Every row gives one point. To make a cloud, some directions were put in groups of two or more. Within a group, all points are equally far from the middle, so they leave a hole (a ring in 2 directions, a hollow ball in 3). The other directions are filled evenly. Then the cloud was stretched, turned, moved and blurred a little. How many holes are there, and how many directions does each take, smallest first?
In the rows, zero is written as 128.

Cloud:
[[120  85]
 [123 146]
 [111 140]
 [154 123]
 [115 100]
 [126  80]
 [100 152]
 [134 125]
 [118 150]
 [139  93]
 [119  72]
 [154 178]
 [154  86]]
Holes: 0

Cloud, 22 rows:
[[120 154 107]
 [110  96 146]
 [108  96 146]
 [ 94  92 131]
 [106 126  87]
 [134  91 140]
 [134 100 149]
 [123 122  81]
 [140 109  82]
 [112 101 150]
 [121 151 104]
 [113 102  80]
 [137 155 154]
 [ 92 126 148]
 [104  84  95]
 [152  91 119]
 [110  81  96]
 [110  79 118]
 [106 110 154]
 [112 107 155]
 [127  93  82]
 [114  84  89]]
Holes: 1 (3)

Cloud, 28 rows:
[[143  91 149 118]
 [ 80 122 145 146]
 [104 160 103  96]
 [ 92 120 163 152]
 [ 92 121 161  86]
 [116 145  92 108]
 [134  99 171 120]
 [155 134 111 115]
 [144 148 114 154]
 [ 88 173 139 125]
 [113 123 137  70]
 [108 180 120  97]
 [147 110 128 159]
 [ 83 159 161 122]
 [103 139 109  80]
 [115  95 113 143]
 [127 139 132  68]
 [144 131 118  86]
 [ 90 107 141  90]
 [108 176 132 143]
 [147 168 151 131]
 [ 87 139 108 138]
 [103 117 109  88]
 [106 120  95 121]
 [159 132 155 105]
 [ 81 124 128 147]
 [107 180 136  91]
 [111 175 128  83]]
Holes: 1 (4)

Cloud:
[[128 137 144 172 177 125]
 [113 166 114  79 146 122]
 [183 142 124 158 105 175]
 [151 103 134 161 133 109]
 [142 105 119 143 140 171]
 [180 161 117 133 136 154]
 [147 102 125 133 134 106]
 [179 189 140 130 140 163]
 [152  97 128 122  89 145]
 [107 170 104 131 145 104]
 [141 102 166 144 166  77]
 [167 111 154 134 149  93]
 [119 122 125 146 173 137]
 [135  86 164 129 111 170]
 [144 136 154 113  60 149]
 [144 100 136 148 137 137]
 [106 134 162 160 109 123]
 [127  95 103 150 122 169]
 [149 106 135  93 173 115]
 [135 149 110  77 143  83]
 [131 157 146 139 192 151]
 [163 156 159  73 125 130]
 [133 151 145  74 103 150]
 [129 186 124 132 167 117]
 [144 155 168 173 157 177]
 [142 148 116 110 116 102]
 [120 147 108 103  96 127]
 [122 104 147 128 130 184]
 [114 161  98 121 105 153]
 [170 189 140 111 148 157]
 [173 132 119 112 179 186]
 [100 111 153 140 130 123]
 [166 101 162  76 142 150]
 [156 108 136 174 134 113]
 [161 165 110 103 135 151]
 [175 153 155  92 135 117]
 [159 166 152 154  94 136]
 [108 154 118 121 100 151]
 [120 149 142 177 154 143]
 [154 110 113 108 140 161]
 [126 155 109 120  86 165]
 [165 147 142 125 136  68]
 [117 150 161 176 144 102]
 [158 125 101 171 110 120]
 [143  95 137 109 142 136]
 [115 162 121  99 130 119]
 [141 169 157 135 115 129]
 [172 156 147 151  81 158]
 [157  93 159 151 109 107]
 [128 141 117  86 100 122]
 [174 142 152 101 123 122]
 [141 139 178 143 175 143]
 [129 102  95 149 143 141]
 [173 108 163 127 109 124]
 [172 113 156 135 145 123]
 [122 115 191 159 126 118]]
Holes: 1 (2)

Cloud:
[[152 124  98 125 119  78]
 [122 142 113 175 113 117]
 [133 160 127  94  65 106]
 [158 114 114 134  60 119]
 [127 126  89 162 113 111]
 [ 99 135 167  91 131 107]
 [ 79 146 151 115 145 119]
 [ 97 125 143 120 100  74]
 [177 110 107  89 120 130]
 [141 117 176 105  97 144]
 [143 147 151  90  78  97]
 [101 171 136 156 116 136]
 [111 166 143 120 151 137]
 [111 106 133  87 159 107]
 [ 97  95 117  88 128 101]
 [144 133  98  75 116 143]
 [122 169 127  83  79 146]
 [113 135 132 103 170 119]
 [ 81 115 135 101 146 105]
 [115 163  88  93  96 118]
 [102 129 109 140 163 114]
 [140 114  95 151  93  95]
 [ 94 109 163 106 141 112]
 [149 105 140 142 156  95]
 [161 169 107 112  84 122]
 [179 144 119 123 112 147]
 [106 147 144 141  64 139]
 [159 103 149  97 145 139]
 [152 113 117 114  60 103]
 [131 102 148  74 141 112]
 [108 143 114 155 155 115]
 [121 170 116 137  63 139]
 [126 147  75 130 101 114]
 [ 95 163 129 110 143  95]
 [167 162 122 119 121 145]
 [121 107 150  77 144 113]
 [ 82 141 118 110  89  92]
 [101 114 158 152  98 106]
 [120 167 139 134 151 135]
 [167 102 164 116 110 143]
 [ 80 144  99 137 124 131]
 [132 167 108  81 104 141]
 [154 145 139 147 149 129]
 [175 115 146 105  73 127]
 [144 179 112  97  99 137]
 [130 125 142 116  52 143]
 [164 160 146 110  81 110]]
Holes: 2 (3, 3)

Cloud (86 x 8):
[[141 114 181 114 135 135 167 128]
 [135 123 103 176  97 127 129 103]
 [144 100 173 128  96 145  77 103]
 [118  90 161 152 120 156 115  97]
 [172  70 107 100 122 154 129 125]
 [123 128 131 121 110  77 149 116]
 [157 136 108 107 163 141 168 124]
 [137  83  86 145 124  97 140 147]
 [140 143 111 129 157  99 125 141]
 [163 118 170 112 101 104 151 160]
 [159 130 127 156 138 178 149 133]
 [110 105 181 165 103 139 121 111]
 [146 111 169 109 115  90  97 127]
 [119 131  93 127 108 157 124 157]
 [124  98  82 172 137 121 134 155]
 [132 122  99 137  91 131  95 149]
 [161  91  80 134 117 125 165 141]
 [159 146 119 151 146 148 164 144]
 [180  84 115 167 119 168 126 146]
 [138 117  97 155 106 141 165 155]
 [141  84 144 107 143  84 128 148]
 [141 123  95  85 108 114 113 127]
 [107 116 108 155 126 130 132 104]
 [158  86 165 140 138  98 138 120]
 [147 112  97 178 101  99 127 161]
 [130 115 177 152 120  87 130 142]
 [124 143 148 158 107  89 139 134]
 [169 159 147 146 134 139 151 148]
 [208 134 140 140 145 120 102 105]
 [ 93 100  89 121 111 143 129 116]
 [140 118  78 156 129 164 146 168]
 [169  94  90 103 116 104 137 117]
 [183 114 137 102 117 132 132 193]
 [142  77 137 136 110 140  84 121]
 [101 104 157  86 129 147 117 145]
 [183  97  98 123 141 128  91 137]
 [154 113  83 114 141 179 132 142]
 [179 159 125 135 135 116 149 135]
 [109 114 103  91  94 130 107 126]
 [132 138 103 142 112 143  94 177]
 [103 147 134 105 109 149 131 143]
 [138 147 129 154 139 114 123  86]
 [ 97 123 116 142 132 127 134 101]
 [155 102 155 108 142 148  96 113]
 [159 142 179 119  90 147 100 139]
 [131 162 149 148 118 120  88 148]
 [134  86 116 107 110  85 112 164]
 [106 150 146 171  95 127 106 111]
 [186 114 112 103 115 117 164 148]
 [149 122 119 165  74 144 122 168]
 [159 113 174 144 129 156  80 125]
 [126  81 174 146 104 107 147 126]
 [170  98 108 133 158 152  84 141]
 [183  97 160 169 145 106 130 121]
 [173  98 174 163 115  86 114 185]
 [177 100 136 129 169 101 105 147]
 [125 129 139 125 135  83 129 118]
 [125 111 136 182  99  88 121 130]
 [101 140 126 105 113 143 120 152]
 [128 124 186 139  97 164 104 119]
 [133 101 137 164  81 117  73 141]
 [190 109 152 116  83 146 119 141]
 [155 106 153 152  63 130 111 169]
 [161 150 132 116 149 144 149 179]
 [143 153 129 161 142 120  82 117]
 [169 126 131 117 107 181 122  97]
 [178  82 138  91 111 149 122 107]
 [147  96 165 172  90 161 123 149]
 [166 117 127 101  99 137 127 187]
 [180 118 165 169 167 108 100 138]
 [126 148 175 172 106 143 115 151]
 [131 124 158 106 149 123 129 193]
 [167 111 156 141 155 169 101 164]
 [144 104 165 115 105 177 116 130]
 [171 108 152 125 144 128 166  97]
 [186 124 108 150 116  79 101 137]
 [124 123 119 144  63 125  93 100]
 [132 133 130 168 153 112 110 115]
 [202  94 164 157  90 124 123 155]
 [180 101 104 121 114 157 129 203]
 [144  91  80 145 142 162 116 134]
 [155  97 145 156 139 183 119 158]
 [140  75 118 145 134 162 154 106]
 [198  86 133 140 143 119 155 154]
 [126 156 148 159 114 144 134 158]
 [146 108 192 168  98 133 148 112]]
Holes: 2 (3, 3)

Cloud:
[[142 170 159  95 141 112 153 151 120]
 [146 129 157 100  93 106 127 118  89]
 [112 130  92 139  88  67 134 140 103]
 [102 118 165  94 124  87 111 101  90]
 [107 143 157  88  80 142 124 143 139]
 [125 119 123  98 140 116 190 130 133]
 [103 121 116 131 140 106 118 107 171]
 [117 128 155  79 159 100  89 120  85]
 [141 115 121 163  97 135 104 148  98]
 [ 69 146 142 147 135  85 141 102 134]
 [148 145 140 102 163  77 112 113 119]
 [109 102 142 174 124  85 137 175 108]
 [ 85 113 164  77 148 107 117 122 126]
 [149 138 136 160  97 102  85 119 114]
 [ 98 146 132 135  95 119 146 112 177]
 [110 142 122 143 111 160 125 134 178]
 [121 141 102 141  82 119 113 187 109]
 [135 145 158 154  75  99 148 122 118]
 [ 69 132 126 138  83  69 124 150 147]
 [ 78 133 163 126 111 113 153 120 108]
 [130 138 139 128  96 103 171 195 117]
 [123 180 168 115 155 143 151 158 144]
 [153 124 154  85  99  65 153 113 144]
 [165  90 120 149 120 114 140  98 153]
 [103 124 133  90 113 117  96 118 141]
 [125 132 185 104 121 114 145 110  96]
 [164 123 151 146 116 125  76 148 147]
 [ 84 140 151 102 143 138 137 132  79]
 [113 133  96 156 128 150 131 126 139]
 [112 180 131 107 129 107 137 151 170]
 [142  94  98 135 146  59 118 106 112]
 [147  85 115 113 133 127  99 130 134]
 [ 84 121 159 116 166  86 146 151 178]
 [144 145 137  99 132 130 162 136 176]
 [104 157 158 177 150 119 107 112 138]
 [107 150 137 113 130 123  81  95  84]
 [105 149 160 146 115  95  89 110 130]
 [108 100 142 132 147 143  80  97 139]
 [111 110  93 151 106  64 122 155 161]
 [106 111 124  77 144  81 156 105 159]
 [102 131 140 115 130  89 166 150 195]
 [132  93 190 100 166  95 120 133 124]
 [ 73 124 139 104 161 109 133 159 125]
 [121 126 177 148 185 152 104 139 161]
 [136 147 172 131 131 100 180 136 124]
 [ 76 127 173  95 150 147 109 121 114]
 [145 100 114 132 159  80 126 135 116]
 [136 188 104 124 112 135 101 108 135]
 [ 91 119 150 138  79 111 145 118 160]
 [ 84 145 164 108 118 147 147 171 120]
 [111 123 172  99 155  93  82 135 144]
 [131 107 166  78 187 104 134 121 124]
 [126 140 149 100 179 131 162 130  96]
 [107  95 114 117 110  96 125 165 132]
 [ 74 127 166 111 153 101 174 158 147]
 [145 113 163 143 155  81  80  89 107]
 [ 71 127 131 120 151  69 126  68 102]
 [129  75 121 164 148  84 113  92  82]
 [149 139 171 135 145 125 155 166 152]
 [138 153 180 152 119  97 166 143 159]
 [143  79 147  95 161 104 110 117  92]
 [148  97 167 140 112 105 147  97 137]
 [157 111 160 143 171 138 130  82 126]
 [141 142  92 127 146  90 146 125 114]
 [107 125  92 129  99  96 121 115  91]
 [ 83 132 135 112 149 138 119 131  71]
 [109 144 172  83 154 106 103 148 152]
 [163 116 118 152  89  59 121 131 121]
 [123 121 134 101 156 107 101 158  86]
 [147 165 150 162 168 106 129 132 124]
 [ 93 126 178 136 139 115 138  89 139]
 [129 135 127  91 121 129 142 189 162]
 [104 121  81 144  98 134 136 117 135]
 [150 136 188  92 167 109 117 113 113]
 [151 115 144 114 168  88  81 123 111]
 [ 89 107 139 102 175  95 140 152 133]
 [158 161 127  99 110  93 160 139 109]
 [156 113 116 146 104  69 148 134  93]
 [128 105 175 112 133 124 171 118 109]
 [111 138 134 178 107 105 115 105 118]
 [117 117 122 113 158 138 115 171 109]
 [130 162 100 160 108 154 125 122 100]
 [159 169 183 108 178 144 116 135  97]
 [130 123 153 184 139  74 129 111  87]
 [143 145 146 162 123 160 118  97  98]
 [117  97 161 159 125 105 151 134  92]
 [159 103 162 141 130 111 119 142  98]
 [151  97 129 148 113  77 122 109 172]]
Holes: 1 (6)

Cloud (99 x 9):
[[ 88 135  74 107 105 173 146 132 108]
 [149 129 147  53 131 108 114 121 122]
 [ 90  97 164 138 146 143 113 130 145]
 [ 88 142 132 156 146 135 182 133 108]
 [111 139 168  94 131 151 114  75 178]
 [106 125  97 111  84 178 116 129  87]
 [114 111 133  94 121 130 116 173 127]
 [121 134 154  70 104 122  88 113 140]
 [104 133  81 107 124 146 136  81 163]
 [ 82 111 116 125 158 117 147  71 136]
 [153 154 121 115 160 135 134 105 116]
 [150 152 145 114 134 136 114 155 145]
 [ 93  94  92 161 145 171 130 113  96]
 [ 97 129  62 138 143 133  91 111 116]
 [136  83 105  95 131 142 135 155 118]
 [127 116 102 109 121 204 130 130 119]
 [ 88 106 159 131 143 134 117 152 149]
 [123 145 169 111 157 113 179  99 122]
 [108 151 145 175 129 151 121  99 155]
 [106 104 160 131 136 197 164  96 105]
 [113 109 118  79 163 136 169 103 123]
 [ 93 125 157 176 163  98 156 119 123]
 [ 88 122 106 118 112 205 130  94  95]
 [114 140 143 137  89 153 101  93 104]
 [107 132 130  65 153 132 162 113 135]
 [ 82  92 123 141 165 113 156 154 143]
 [124 128 112 144 112 138 143  79 160]
 [113 121 122  82 143  71 117 139 110]
 [ 94  91 115 147 149 142 165  80 105]
 [ 98 139 134 163 144 170 119 134 168]
 [ 79 120 173 140 142 133 139 121 164]
 [153 118 150 103 160 104 137  81 166]
 [131 123 132 160 141 122 175 127  98]
 [108 116 163 148 163  76 143 110 149]
 [ 95 138 153 163 117 137 112 132 107]
 [110 104 107 106 120  87 106 102 142]
 [115 146  90  84 141  83  90 142 148]
 [117 145 123 140 168 172 118 156 148]
 [118 101 122  60 104 151 121 117 113]
 [137 128 148  99 127 178 162 114 160]
 [115 101 114 143 105 202 143 110  93]
 [ 98 150 135 123 172  82 153 117 119]
 [ 74 121 110 111 117 154 140 124  77]
 [ 94 142 120 122  88 186 108 135 119]
 [110 106 156  94  85 137 135 129 125]
 [142 102 181 132 141 116 169 116 104]
 [ 96 116 159 113 155 179 114  82 138]
 [143 115 100 119 134 180 101 122 107]
 [ 87  92 132 126 108 112 135 103 133]
 [ 69 117 164 164 151 127 155 104 140]
 [ 86 124 105 113 169  88 136 140  96]
 [120 105 137 183 142 156 127 136 108]
 [121 153 159 121 125 119 115 139 172]
 [104 151 187 115 140 112 117  88 157]
 [ 96 117  97  93 125 128 109 174 127]
 [ 85 135 117 101 188  92 131 132 153]
 [105 132 153 113 118  96 166 125 154]
 [149 105 160 111 142  99 166  97 108]
 [101 133  96 144 145 109  93 146  95]
 [101 123 117 159 126 153  99 165 130]
 [ 86 139  61 107 141 127  91 135 148]
 [ 95 148 151 167 101 153 131  98 130]
 [124 156 118  82 136 121 156 124 159]
 [121 115 133 162 146 182 137 152 142]
 [137 140 164  79 131 135 115  55 126]
 [137 148 144 154 165 155 160 114 138]
 [124 121 184 131 105 177 156  79 106]
 [124 156 118 160 174 108 130 122 140]
 [134  96 148 100 109 103 172 127 118]
 [131 124 148 107 103  97 124 150 138]
 [126 102 104 169 141 131 149 148  95]
 [ 70 160  89 113 136 159 119 123 108]
 [109 106 124 131  86 178 113 111 145]
 [104 100 157 131 173 169 150 137 109]
 [110 142 122  99 100 168  97 107  87]
 [ 99 137 129  60 148 134 148 111 129]
 [120 139 145 127 188 143  98  94 131]
 [123 139 153 134 200 119 143  94 139]
 [104 113 190 154 162 154 128 100 145]
 [ 96  95 100 158 167 152 165 111  97]
 [115 143 142 129 100 162 163 137 141]
 [114 122 172 124 189 159 141  97 151]
 [136 110 160 144 147 145 151 149 164]
 [117 126  81 138 135 108 106 168 104]
 [123 100  74 112 125 171  99 120 128]
 [103 117  79 118  95 162 155 136  93]
 [101 138  62 128 140 106  91 151 119]
 [ 97 126 131 136 161 111 145 106 184]
 [ 92 120 128 127 172  87 165 140 156]
 [ 75 163 133 110 137 168 131  80 124]
 [100 123  87 158 131 119 118  91 111]
 [ 83 125 119 182 109 159 138 110 133]
 [127  99 123  92 174 102 114 150 113]
 [111 165  92  82 109 171  93 102 130]
 [111 143 130 113 161  81 119 107 180]
 [129 147 144 146 123 167 146  60 139]
 [ 98 137 183 132 117 145 175 102 112]
 [133 107 171 161 147 135 172 118 101]
 [118 130  80  93  93 120  83 111 130]]
Holes: 3 (2, 3, 4)
